Each row of a before or after table is a point. The points were changed in one or more steps. Then noise was added and the rows were shuffled. The steps act on how far a point lies along the listed directions, d1 being the first. Name the steps. A step turns or swaps two directions, mirrors them in a line or flattens them onto one, adds a multiple of one to another, or multiplies one. Angles are multiples of 10 degrees, from the lower direction toward the higher: turns from -170 to 170, lines from 10 to 170 but not 90. Use the fewest steps. Two steps may share a direction if one is a turn and the other turns, adds or multiplies; they go together, in the order done. Otherwise the lowest direction goes first.
In the rows, 128 means zero.

Directions:
(1): [ 82 103]
(2): [153  82]
Before (13 x 2):
[[144 119]
 [ 97  93]
 [167 128]
 [146 131]
 [135 172]
 [163 148]
 [106 102]
 [ 82 236]
 [ 86 107]
 [123 116]
 [121 100]
 [ 87  93]
 [105 201]]
After:
[[132  83]
 [100 165]
 [101  56]
 [163 106]
 [145 138]
 [147 125]
 [122 140]
 [107 156]
 [ 88 152]
 [ 77  23]
 [123 158]
 [ 88 165]
 [168 125]]
Steps: mirror d1 and d2 in the line at 150 degrees

Directions:
(1): [167  85 102]
(2): [ 85 117  83]
(3): [154 173  92]
Before (8 x 3):
[[125 157 156]
 [ 54 111 110]
 [140 131  94]
 [162 126  37]
 [112  83 212]
 [138 123  94]
 [116 146  84]
 [138 134  98]]
After (8 x 3):
[[146 161 101]
 [155 129 103]
 [ 88 141 138]
 [169 167 176]
 [188 142  51]
 [150 138 106]
 [147 140 102]
 [101  71 206]]
Steps: mirror d2 and d3 in the line at 70 degrees

Directions:
(1): [137  86 186 116]
(2): [130 165 165 179]
(3): [157  87 103 175]
(4): [ 61 105 126 149]
Before (14 x 4):
[[104 112  90  63]
 [210  47 167 153]
 [132 107  95 144]
 [169 109 181 164]
 [130 111 126 137]
 [132 162 147 186]
 [124 126  71  93]
 [ 80  98 122 164]
 [117  80  74 138]
 [126  87 140 156]
 [110 108 106 109]
 [185  86 162 189]
 [173 115 177 183]
 [178 108 183 204]]
After (14 x 4):
[[106 113 128  56]
 [129 121 137  97]
 [128 116 143 138]
 [ 90 104 137  91]
 [164 166 103 203]
 [165 191  68 180]
 [159 166  98 179]
 [138 132 129 132]
 [159 163 105 197]
 [170 141 133 142]
 [177 114 171 126]
 [136 110 153 116]
 [137 123 146 185]
 [172 166 108 218]]
Steps: turn d1 and d4 by -130 degrees; flatten d2 and d3 onto the line at 40 degrees

Directions:
(1): [193 102 129  93 163 100]
(2): [139 112  86  84  99 184]
Before:
[[141  96 106 114 143 134]
 [158 114 117 117 118 115]
 [ 32 146  92 127  46 249]
 [ 92 117 157 161 110 106]
 [115 137 142 146 123  92]
 [110 158 159 155 123 117]
 [162 109 120  90 148 128]
 [142 134 140 151 138 109]
 [129 124 141 172 173  82]
 [ 54 149 153 204 118 111]
 [189  86 122  61 166 133]]
After (11 x 6):
[[139 127 140 132 133  86]
 [112 134 120 148  97 129]
 [135 136 140 155 136 111]
 [ 81 143 126 141 112 149]
 [ 96 116 111 143 123 147]
 [213  68  74  12 126 199]
 [163 135 152 121 148 102]
 [ 42 149 134 156 100 172]
 [197  87 140 113 183  72]
 [152  91 151 122 140  89]
 [122 127 142 177 169  83]]
Steps: mirror d1 and d2 in the line at 100 degrees

Directions:
(1): [217  99 108 153 114 127 101 116]
(2): [103 139  96 201 178 144 111 103]
Before, 11 rows:
[[ 67 141 145  61 140 113 163 160]
 [133 128  85 228 168 138  95 103]
 [219  93 126 107  74 108 132 140]
 [ 36 156 123 161 175 140 145 124]
 [ 60 162 154 101 143 132 134 122]
 [124 147  82 137 135 108 127 141]
 [117 143 109 165 128 133 145 135]
 [154 116 120 162 143 115  86 100]
 [139 117 187   7  79 103 159 158]
 [100 129 126 142 132 122 126 140]
 [151 109 140 106  99 112 117 139]]
After (11 x 8):
[[ 78 139 159  95 130 108 123 127]
 [103 128 119 165 148 126 109 119]
 [133 135 128 120  97 124 156 151]
 [ 80 139 171  52  84 107 160 167]
 [213  94  89 148 144 121 102 125]
 [201  97 146  76  74 113 136 148]
 [ 54 152 103 193 175 134 142 116]
 [140 115 130 123 110 116 123 145]
 [202 114 133 118 107 127  98 110]
 [170 113  82 225 196 143  83  78]
 [126 144  95 107 117 101 136 151]]
Steps: turn d1 and d2 by 160 degrees

Directions:
(1): [ 63 158 187 138 107 118  87 146  97]
(2): [ 75  59 120 135 116 154 138 170 169]
(3): [143 132 122 189 139  53 128 171 151]
(4): [128 145 151  59 179 112 155 183 134]
Before (9 x 9):
[[147 145 132  97 151 127 132 125 141]
 [170 150 104  82 122 158 137  78 111]
 [ 84  55 101 205 129 153 121 158 150]
 [108 106 144 166 106 117 117 113 128]
 [ 17  75 140 176  85 153  95 177 125]
 [181 126 111 204  76 135 117  42 128]
 [212 162 115 137  91 140 141  29  58]
 [165 137  87 129 109 169 140  67 107]
 [108 132 141 129 132 113 124 151 125]]
After (9 x 9):
[[ 83  72 122 131 181 143 150 213 156]
 [194 160 146 139 169  42 164 175 156]
 [230 178 123 167 137  42 160 115  92]
 [186 147  88 168 111  95 126  96 127]
 [143 133 120 127 124 144 119  89 132]
 [101 129 141 115 122 141 120 130 115]
 [108 119 160 123 144  97 137 155 137]
 [183 146  87 176 136  84 148 128 133]
 [ 21  86 151 146 118 123 114 225 135]]
Steps: turn d3 and d4 by 120 degrees

Directions:
(1): [181  44 116 152 114 156  98 149 161 135 155]
(2): [140 183 114 187 151  97 103 134 201 110 145]
(3): [132 146 114 106  50 145  77 103 144  83  85]
(4): [ 94  91 174 124 121  55  88 129 149 168  93]
Before:
[[117 115 125 102 116 182 168 132  78 145 170]
 [127 108 110 113  47 119  61  76 156  90 103]
 [124 138 143 103 135 156 119  98 122 119 132]
 [137 107  86 142  41 188  88  91 169  72 128]
 [ 81 230 130  93  78  83  95  88 111  78  50]
 [144  80 141 144 138 121  97 150 174 160 112]
 [ 92 163 167 173 180  14 113 131 172 184 121]
 [ 73 247 112 136 121 114 172 117 127  79 134]]
After:
[[ 89 113 141 136  79  83 104 129 161 115 116]
 [108 150 104 130  47 151  90  84 171  77 113]
 [146 138 103  98  65 162  97 109 106  73  91]
 [112  44 158  72 132 126 163 128  41 193 119]
 [127 107 131 105 140 159 147 137 103 152 103]
 [124 169 121 179 154 128 128 138 171 134 182]
 [134 143 139 125 141 147 105 106 151 116 136]
 [135 137  85 100  56 168 109  69 109  74 121]]
Steps: multiply d1 by 0; turn d2 and d4 by 120 degrees; turn d3 and d4 by -20 degrees

Directions:
(1): [154  89 113 112 184 144  55 155 179 151 105 110]
(2): [183  99 118 127 135  66 130  56 110 178 124 143]
(3): [159  97 147  36 150 141 158 154  79 114 150 118]
(4): [134 172 121 124 149 140  85 107 128 134 233 144]
(5): [122  96 106 150  82  92  91 157  87 128 157  50]
Before, 11 rows:
[[143 114 130 112 166 141  88 151 165 142 116 131]
 [109 134 136 121 122 121 163 108 118 124 135 151]
 [140 130 116 122 151 134 107 130 154 124 147 148]
 [123 147 133 140 128 128 129 125 157 138 120 155]
 [124 135 115 148 129 118 110 105 153 138 114 135]
 [142 129 125 116 135 132 117 113 123 133 124 143]
 [124 153 143 132 154 137 124 110 122 136 158 155]
 [101 164 122 207  98 112 105  98 159 140 124 133]
 [128 167 134 119 134 138 130 126 123 122 152 131]
 [113 151 139 132 113 143 153 129 118 114 130 134]
 [110 166 131 174 113 123 146  97 147 136 120 164]]
After:
[[ 87 186 118 250  94 111  92  80 190 146 110 150]
 [145 123 120 114 136 130 109 120 122 133 130 132]
 [134 163 133 112 148 143 118 126 133 126 155 131]
 [112 166 122 194 137 130 111  97 189 148 102 173]
 [117 138 108 170 119 111 101 104 159 140 112 127]
 [136 124 109 130 138 123  93 136 142 124 163 129]
 [123 138 125 154 130 125 105 132 171 146 117 142]
 [118 128 137 110 153 134 148 112 141 130 123 161]
 [123 152 142 123 136 155 146 131 140 120 121 148]
 [137 103 119 127 131 119  81 163 129 139 138  88]
 [131 147 138 129 167 140 102 117 132 142 167 149]]
Steps: turn d1 and d5 by 60 degrees; multiply d3 by 1.6; multiply d4 by 1.3

Directions:
(1): [ 80 145 128 182 151 162  85  48 133 112 160 134 135  82]
(2): [129  77 135 156 146  90 120 168 185  84 205 128  98 133]
(3): [166 110 128 200 114 200 125 135 133  98  94 150 113 189]
(4): [ 68 119 138 104  99 105 106  98 146 157 138 191 129 209]
(5): [123 159 191 123  63 158 178 137  90 106 189 146 119 115]
Before (10 x 14):
[[117  86 104  89 207  20  94 143 181 136 180  97 134  46]
 [142  94 118 147 142 126 122 155 155 123  91 120 109 183]
 [147  92 112 150 129 107 134 123 174  96 148 115 116 139]
 [130 103 117 160 151 129  89 112 156 136 115 108 119 145]
 [114 108 116  98 125  86 141 156 131 124 165 152 105 124]
 [149 117 116 128 122 109 106 129 142 145  80 173 118 180]
 [138 152 159 149  93 216 138  99 100 127  84 141 145 125]
 [181 133 132  84 137  75 187 226 149 128 172  70 119  75]
 [106  94 110 143 150 103  86 150 151 122 134 149 101 176]
 [115 146 161 131  96 148 158 137  92 128 166 118 136 140]]
After, 10 rows:
[[186 119 109 130 132 115 125 158 134 133  69 139 116 148]
 [126 148 160 141  86 212 133  98 104 135  84 157 145 149]
 [127  99 117 150 145 120  90 118 158 141 110 116 118 161]
 [142 154 129 150 169 116 145 146 151 102 205  65 125   9]
 [142  92 113 151 131 108 131 116 174  96 150 119 116 140]
 [138  90 106 136 151  98 105 183 144 118 122 128  97 169]
 [ 96  87 107  93 205  21  80 123 186 138 189 115 136  57]
 [134 111 113 105 134  92 148 167 127 116 163 131 105  97]
 [156  99 113 161 153 136 126 155 150 112  90  99 110 151]
 [118 146 160 131  97 150 158 138  92 126 164 115 137 135]]
Steps: turn d1 and d4 by 70 degrees

Directions:
(1): [105 117  64 142 109 114 116 119 220 146 146 157 162 170 169 122 124  54
  94 134]
(2): [105  86  96 124 121  90 126 131  67 156 106  56 154 171 134 139  78 150
  62 172]
(3): [171 125 154 167 215 126  96 130 140  76  85 153 172 121  94 110  72 105
  86 128]
(4): [151  97 125 197  88 122  92 116 145 105 157 170  50 157 127 123 110 200
  88 125]
Before:
[[146 103 141 195 193 105  92 102  86  81 101 120 146 146  86 125  40 171
   46 162]
 [133 128 160  94 173 155 125 139  75 122 121 109 169  64  98 144 155 125
  191 109]
 [123 143  91 103 122 139 151 107 162 124 154 157 129 104 143 123 150  80
  159 124]
 [156 157 176  91 180 137 118 151  64 132  94  74 179 105 100 111  73 137
  125 129]
 [134 112 171 185  80 162 117 119 146  89 181 181  20 109 138 119 153 228
  174  91]
 [133 160 162 110  54 192 153 126 126 174 168 178  39  68 133 131 203 164
  246  91]
 [166 112 136 137 158  92 106 131  84 135  94  65 147 154 114 136 106 156
   79 145]
 [129 161 166  96 115 155 169 141  88 105 133 109 106  55 116 105 147 158
  156  95]
 [138 158 142 122 125 163 148 119 127 114 152 156 106 102  99 114 156 134
  194  98]
 [105  76  86 155 174  99 100 127 178 131  90 138 189 140 144 121  75  81
   67 121]
 [181 162 180 145 178 165 112 127 172  80 145 189 144 102  97 109 127 125
  139  92]
 [107 111  87 179   8 127 103 119 166 140 218 172  15 149 161 132 183 173
  134 121]]
After, 12 rows:
[[175 136 167 149 181 146 109 121 141  90 130 155 155 125  99 116  94 143
  100 116]
 [117 132  79 102 122 127 151 110 140 132 137 126 151 120 149 128 132  74
  131 143]
 [156 132 166 199 186 129  97  99 129  70 121 173 114 116  84 120  80 160
   92 124]
 [129 130 126 133 124 140 145 116  91 122 136 118 121 130  95 116 122 150
  153 120]
 [104  94  73 173  13 105 104 118 136 153 200 140  37 162 165 143 155 179
  108 139]
 [133 142 157 108 115 142 163 137  74 107 134 101 101  78 118 106 127 181
  132 107]
 [167 165 190  99 174 145 123 143  89 114 112 103 155 102 102 106  89 143
  144 114]
 [109  99 101 139 177 117 111 128 204 127  95 159 196 115 145 122 104  60
  103 102]
 [118  78 148 191  81 142 103 121 109  98 167 148  30 134 135 127 109 246
  121 118]
 [132 118 153 106 166 148 115 135  65 123 119  98 161  74  98 148 138 146
  170 115]
 [176 137 154 144 147 120 106 130 120 122 108 113 116 123 115 131 143 152
  124 118]
 [125 112 133 123  55 152 143 131  68 192 144 109  61 117 130 129 141 195
  160 135]]
Steps: add -0.3 times d1 to d4; flatten d2 and d3 onto the line at 100 degrees

Directions:
(1): [131 129  65 115 186  99 190  98  62 180 128 115 139 171 104 111 185  98
 108 166 142  84 103 106]
(2): [135 133 130 139 156 219 117 103 144 165  68  44  68 100 159 141 160 107
 154 159 115 159 107 133]
Before:
[[132 133 128 129 123 106 119 132 124  92 153 155 149 146 107 120 113 141
  124 116 120 126 128 134]
 [144 119 119 119 144 183 136  98 124 178  75  72  80 110 145 136 149  98
  140 162 127 146 112 149]
 [124 129 136 129 122 139 135 118 134 135 112 115 120 123 137 139 123 123
  146 125 119 123 127 121]
 [130 122 117 125 144 101 153 125 116 135 145 152 139 159 126 124 134 111
  114 137 139 120 134 114]
 [127 119 100 110 157  69 165 122  82 142 170 152 165 157 100 118 163 130
  109 139 154  81 131 108]
 [130 135  88 118 153 104 148 134 111 149 138 132 153 151 103 123 146 131
  125 136 124 107 119 127]
 [137 130 135 120 113 138 113 121 129 124 119 113 108 124 135 126 124 129
  120 118 115 129 114 131]
 [134 139 167 153 132 249  62 116 186 136  63  37  62  57 184 152 121 126
  181 120  97 198 132 146]
 [130 113 111 135 155 123 130 118 131 158 114 101 127 125 126 118 155 103
  115 145 117 128 116 112]
 [121 119  99 124 135  76 146 133 106 142 148 166 163 146 102 107 103 140
  114 111 135 101 123 132]]
After, 10 rows:
[[120 131 197 144  56 118  45 172 196  45 165 183 153  82 146 140  39 177
  148  49 113 169 180 146]
 [127 121  84 126 170 128 155 110  94 183 111 108 127 140 113 111 138 119
  125 141 132 109  99 125]
 [127 115 137 141 133 141 103 130 159 138 107  98 118 103 138 129 133 114
  126 134 109 153 124 121]
 [135 126 136 120 106 119 115 127 126 119 130 129 119 128 128 124 113 138
  115 109 117 123 118 131]
 [132 124 105 123 182 157 152  99 101 177 113  70 106 129 129 135 191 111
  137 171 140 112 111 113]
 [140 117 171 126  85 169  88 133 175 118  97 116 101  84 150 144  86 134
  147 117 120 168 140 165]
 [123 128 144 131 111 126 131 126 138 121 124 130 127 122 134 141 110 132
  141 117 119 122 135 121]
 [130 137  96 129 157 155 135 127 131 158 105  89 123 128 126 131 154 126
  145 147 118 130 111 134]
 [135 134 106 128 150 113 140 115 100 122 140 133 140 157 103 115 144 125
  120 137 123 111 114 125]
 [133 124 118 132 157 144 146 115 121 153 118 114 114 147 141 130 146 103
  125 153 133 132 125 119]]
Steps: turn d1 and d2 by 80 degrees

Directions:
(1): [ 55  98 161 174 118 187 113 146 137 122 160 118 106 127 150 134 168  70
 111 149 129  65 146 212 187 121 168 105 165 132 130  71]
(2): [147 137 193 201 112 116 167 107 122  94 118 122  56 154 160 126 100 151
 116 178  81 146  93 119  93 122 140 213 204 148 138 131]
(3): [138 114 127 164 134  30  72  39  60 128 153  83 119 116 120 159 178 118
 169 142 111 127  96 144 117  84 131  74 130  99 148 122]
(4): [118 109  62 164  81 151 105 145 157 104 156  35 150 182 160 153 130 138
 182 125  74 166 163 103 133 136 187 161  72 148 128 132]
(5): [111 192 124 104 127 148 145 122 176 123 113 109 150 143 150  73 112  47
 191 197 154 158  65  84 129  83 122  83 144 144 171 100]
Before, 8 rows:
[[199 137 154 130 128 130 175 116 121 126  94 171  87 138 118 123  96 176
   65 142 115 151 106  91  78 158  75 207 168 149 101 190]
 [ 82 160 132  78 165 174 146 127 145 140 109 189 149  88 109  73 162   7
  133 164 200  76  92 170 153  81 126   8 140 120 168  68]
 [116 139  67 143  84  97  97 104 123 110 146 101 145 150 132 138 113 110
  182 132 100 144 126 108 120 102 117 120 116 126 133 126]
 [ 90 142 152 140 154 177 129 146 137 132 122 179 134 119 118 113 145  90
   95 136 159  69 132 178 140 146 110  96 174 123 120  97]
 [155 145 186 161 122  97 133 117 111 140 116 138  74 115 128 130 125 158
  107 150 109 122  91 136 107 111 122 139 182 103 127 166]
 [144 171 170 107 115 177 189 182 174 114  85 164 119 167 141  73  75 182
   93 174 132 159  98  83  83 136 120 216 145 177 143 160]
 [149 151  40  62 109 103 118 137 175 132 115 104 204 143 115 114 120  94
  172 115 151 196 100  69 140 114 109  72  69 109 151 144]
 [183 152  76  96 130 122 143 156 146 130 110 110 185 149 122 103  71 166
  156  95 107 177 138  54 111 163 120 163  62 141 101 174]]
After:
[[158 143 163 135 129  88 123 117 106 149 116 136  98 108 116 130 132 158
  115 137 122 124  98 131 109 115 114 116 154  96 124 172]
 [111 179 170 106 153 187 199 140 163 114  84 203 101 110 129  61 112  42
  116 192 172 102  73 138 115  95 120  98 185 145 168  84]
 [168 121 114  88 136 137 136 122 117 150 111 170 135 117  98 131 133 142
   73 111 149 121 132 120 116 154  75 134 120 130  96 177]
 [127 160 171 158 150 152 153 136 131 116 105 179 107 128 127 110 118 122
   94 149 135 100 111 143 104 149 103 146 198 131 123 119]
 [124 128  62  85 132 166 113 179 156 148 136 106 209 137 120 109 113 117
  150  79 133 125 169 115 169 163 139  98  44 132  95 137]
 [ 97 136  51  70 105 167 117 173 200 133 128 110 203 142 126 111 136  59
  153 116 163 157 126 118 185 122 131  59  81 116 143 112]
 [123 165 135  66 122 201 170 209 185 135  93 169 160 154 126  73  89 163
   94 147 161 140 122  94 112 144 117 168 104 169 133 153]
 [107 135  69 140  85 115  99 115 132 113 149 104 151 148 134 135 116 100
  176 130 104 132 134 118 132 106 121 112 112 127 131 118]]
Steps: turn d1 and d2 by 60 degrees; multiply d1 by 0.4; add -0.5 times d5 to d3
